Every row gives one point. To make a cloud, some directions were put in groups of two or more. Within a group, all points are equally far from the middle, so they leave a hole (a ring in 2 directions, a hollow ball in 3). The other directions are filled evenly. Then the cloud was stretched, turned, moved and blurred a little. How many holes are there, and how many directions does each take, smallest first?

Cloud (15 x 2):
| -71 | -36 |
| -36 |  51 |
|  35 | -20 |
|  21 |  37 |
| -41 | -51 |
|  40 |   3 |
|  30 |  29 |
|   3 |  47 |
|  41 |   4 |
|  21 |  37 |
|  41 |   3 |
|   1 | -47 |
|  38 |  16 |
|  35 | -21 |
| -33 | -52 |
Holes: 1 (2)

Cloud (14 x 2):
| -35 |  27 |
| -59 | -13 |
| -57 |  -6 |
| -57 |  -7 |
| -44 |  17 |
|  39 |  -3 |
| -31 | -49 |
| -59 | -16 |
|   2 |  45 |
| -29 | -50 |
|  31 | -16 |
|  42 |  11 |
|   8 | -39 |
|  28 |  42 |
Holes: 1 (2)

Cloud (21 x 3):
|  73 | -15 | -45 |
|  95 |  11 | -53 |
|  25 | -64 |  29 |
|  -2 | -28 | -17 |
|  20 | -61 | -38 |
|  -8 |   1 |  -6 |
|  18 |  19 | -41 |
|  42 |  -6 |  -4 |
|  -2 |   0 | -28 |
| -26 |  43 | -36 |
|  74 |  -7 | -38 |
| -14 |  19 |  20 |
| -13 |  41 |   9 |
| -21 |  38 |  40 |
|  66 | -44 |  18 |
|  51 |  -7 |  23 |
|   4 |  49 |  16 |
|  -7 |   3 |   3 |
|  27 |  25 | -14 |
| -26 |  -3 | -24 |
| -54 | -23 |  29 |
Holes: 0

Cloud (30 x 4):
| -35 |  76 | -22 |  37 |
| -40 |  38 |  13 |  41 |
|  15 |  56 | -27 |  69 |
|  33 |  65 | -35 |  54 |
|  14 | -16 | -17 | -70 |
|  17 |   6 | -78 |   8 |
| -38 |  70 |  -8 |  -6 |
|  47 |  45 |  -1 |  27 |
|  14 |   9 | -15 |  61 |
| -42 |  29 |  20 |  33 |
| -49 | -28 |  10 | -17 |
|  -5 |  53 |  -4 | -47 |
| -50 | -28 |   3 | -12 |
|  12 | -43 |   7 | -61 |
|  47 |  59 | -14 |   1 |
|  39 |  57 |  -3 | -15 |
|  17 | -41 |  27 | -43 |
| -18 |  61 |  27 | -15 |
|  29 |  22 | -76 |   5 |
| -46 | -25 | -15 |   9 |
| -33 | -15 | -54 |  10 |
|  21 |   0 | -13 |  54 |
|  41 |  43 |  17 |   2 |
| -28 | -13 | -60 |  13 |
| -40 | -32 |  24 | -34 |
| -18 | -18 | -24 |  43 |
| -14 |  41 |  44 | -11 |
|  37 | -15 | -55 | -24 |
|  -3 | -25 | -33 |  38 |
| -38 | -21 |  36 | -23 |
Holes: 2 (2, 2)
